Each wall is flat, endless, passes through zero and stands at right angles to its row. A trip goes straight from one point to another. Which walls does it cross, in order?
In the rows, 128 means zero.

Walls:
(1): [141  83 168]
(2): [154  78 116]
(3): [130 185 104]
(4): [155  95 146]
(5): [196 160 158]
Trips:
[  7 106 176] to [136 121  88] => 1, 2, 3
[105 189 131] to [142 179 120] => none
[146 110 134] to [ 89 145  89] => 5, 1, 4, 3, 2
[166 206 147] to [116 188 129] => none
[132 166 122] to [129 124 162] => 1, 4, 3

Walls:
(1): [143  98 133 200 124 107 136 162 115]
(2): [160 143 132 193 149 132 174  89 140]
(3): [170 166 116 181 140 111 130  74 136]
(4): [179 140 113 157 193 148 106 157 113]
(5): [109 126 117  94 104 179 113 154 159]
(6): [177 161 187 129  76 115 164 133   7]
(7): [ 99  94 164 162 169 161 157 125 109]
(8): [154  87 148 148 130 188 204 125  91]
Trips:
[169 116  46 160  77  69  78 115 117] to [113 141 115  95 141 164 107 118 177] => 5, 1, 4, 3
[154 109 152 138 122  78 105 100 160] to [127 106 129 159 189 166 115  83 101] => 4, 7, 8
[108 139 141 142 163 161 206 140 122] to [187  89 122 127 104  71 139  38 129] => 3, 4, 7

Walls:
(1): [142 147 114  28  81 107 139 121 114 124 141 110 116 111 131 132 153 174]
(2): [104 116 131 143 132 122  92 110 161 159 130 119  68  99 110 171 122 124]
(3): [124 113 115 147  80 141 122 144 167  83 153 139 115 101 157 130  95 126]
(4): [169 116 145 126  83 144 119  76 110  64 126  74 133 117 102 138 124 148]
(5): [162 135 156 143 117  99 140 103 101 102 144 114 174 164  69 152  98 125]
(6): [113 128 161 118 177 115 140 122 155 151 163  42 158 175 155 181 116 143]
(7): [167 118 113  85 146 128 135 130 110 122 134 117 138 170 158 150 150 178]
(8): [167 155 139 115 167 109 134 178 159 110 122 102 118 123 193 202 125 153]
(9): [ 88 174 128 179  95 134 152 115 163 143 140  99 127 110  75 102 139 168]
Trips:
[133 135 139 160 175 128  76 157 121 127 173  93  93 119 100 145 188  77] to [125 125 155 121 197 114 103 128  97 141 122 102 163 130 129 110  82 165] => 5, 7, 2
[191 104 193  97  95 166 161 113 192 123 158 121 120 114  79  75  89  84] to [116  96 156  77  85  68 101  99 182 163 120 155 125 118 123 114 149 110] => 2, 9, 5, 4
[123 160  88 134 151 161  89 144 107 134  62 146 145 128 118 140 118 148] to [157 116 151 104 148 140 108 107 129 133 157 122  67 166 145 128 126 103] => 2, 6, 4, 1

Walls:
(1): [122 109 155 125 168 134 107 104 131 166 173 110 139 128 153 124 123 106
  60 153 152 123 152  77 136  86 133 141 107 105 125 139 127 164 116 101
 170 132  85  53 163  64 115 174 125 109  91 118]
(2): [126 119  96 126 157 132 129 154  81 161 147 150  97 127 180 161 113 167
 118 167 113 149 108 134 138 140  67  87 186 130 165 135 108 169 115 113
 110 107  98 115 134 153 144 141 175 141  92 143]
(3): [ 95 100 138 150  76 139 167 150 125 101 146 144 100 115 146 164 135 108
 104 136 166 151  91  86  93 157 140 114 143 180 103 107 137 137 160 128
 109 139 107 140 135  99 108 163  64 100 132  87]
(4): [126 125 143 170 101 126 143 132 115 124 136 128 107 117 112 125 147 132
 105 161  90 146 128 109 100 169 131 121 108 120 179 163 176 148 117 116
 159 109 119 113 158 101 138 116 111  93 179 159]
(5): [117 137 159 132 105 123 196 147 154 132 124  87 149 148 154 150 110 106
 129 133 169 123  94 127 180  92   7 140 137 115 126 126 158 126 118 106
 114  83 112  85 157  88  56 134  81 141 115 147]
Trips:
[ 82  82 146 142 135  88 129 170 124 152  86 154 132 103  83 132 170 100
 145  96 145 160 131 183 129 154  76 115 143 151 104 106 154  91 147 111
 117 158 142  73 133 104 135 153 128 132 121 135] to [164 151 115 163 184  88 137 145 140 157  83 133 129  85 136 158 131  49
 156 146 132 128 136 140 125 111 124 135 124 126 148 154 109 122 108 122
 113 144 121 139 101 123 145 109 128 130 149 143] => 3, 2, 5
[168 142 134 145 120 105 173 147  68 130 142 155 111  55 153 124 189 142
 134 156  94 127 184 114 116 143  95 162 161 115  86 119 120 100 170 158
 106 110  93 157 172 110 129 129  98 178 130  72] to [ 68 104 118 147 126  97 119 107 173 170 128 139 152  98  96 157 117 144
 137 122 103 111 131  85 134 108 186 156 146  57 148 156 122 142 114 121
 116 128  99  99 176 129 181  75 137 110 116  79] => 5, 1, 3, 2
[148 128 143 151 142 112 130 196  86 130 100 137 111 146 128 115 125 138
  92 176 118 131  85 180 116  99 129  64 129 117  93  84 134 113 114 137
 125  92 159 122 179 133 148 137 151 124  90 118] to [161 113 129  98 127 120 149 101 202 116 116 121 127 132 118  96 110  96
 116 164 146 140 107 110  64 158 164 133 106 143 139 133 144 106 115 131
  99 174 114 123 157  93 175  92  84 100 127 132] => 3, 4, 5, 1, 2
[132  95 121 119 136 120 137 107 182 173 111  90 123 106 124 111 125 128
 122 148 154  73 108 109  67 115 197 121 111 148 148 125  90 123  85 159
 130 109 161 125  92 125  83  88 166 180 108 121] to [133 135 114 135 110 172  93  95  81 120 124 112 167  61 139 116 128 132
 142 152  92 107 153 102 133 165  97  30 110 130 104 136 126 154  96  92
  95 123 152  76 117 108  83  78  70 129 110 172] => 4, 5, 2
[ 95 106 108 111 138 125  80 131 105 142  80 159  50  66  72 212 142  86
 149 115 152 142 148 133 114 143 100 173 137 139 119 121 105 119 128 117
 119  78 184 121 133 136 152 146 168 181 118 165] to [146 119 174 132 136 161 123  97 106 207 102  90 132  98 165 167 126 147
  77  96 174 148 114 153 123 130 164 137 100 126  92 100 101 104 109 135
 120 114 170  59 111  57 125 142 151 142 105 165] => 1, 5, 2
[ 96 131 144 142 145 110 178 126 115 112 172 138 121 171 146 122 124 144
 119 149 151 115 137  99 104 129 137 137  62 113 145 164 149  90  76 108
 155 125  91 117 116 128 105 139 127 137 207 122] to [123 109 101 186 151  99 110 153 204 154  99 144 134  94 152 132 121  83
  76 121  73 151 112 105 158 122 123 134 136 120 118 158 109 117 102 156
 102 100 134 140 111 165 149 106 197 138 104  91] => 3, 2, 5, 4, 1
[152  92 147  68 139 109 125 117 138 126  94 123 119  85 157 129 126 101
 164 127 135 108  96 153 121 179 132 104 134 124 181 134 154 137  90 126
 135 138 136 151 159 109  96 141 114 139 161 148] to [ 61 170 108 144 119 119 147 189 162 142 130 152 157  88 147 181 151 107
 103  86 145 125 115 130 144 133 155 157 203 115 139 141 137 151 162 173
  99 163 109 160 116 148 144  79 127 133 162 109] => 3, 5, 4
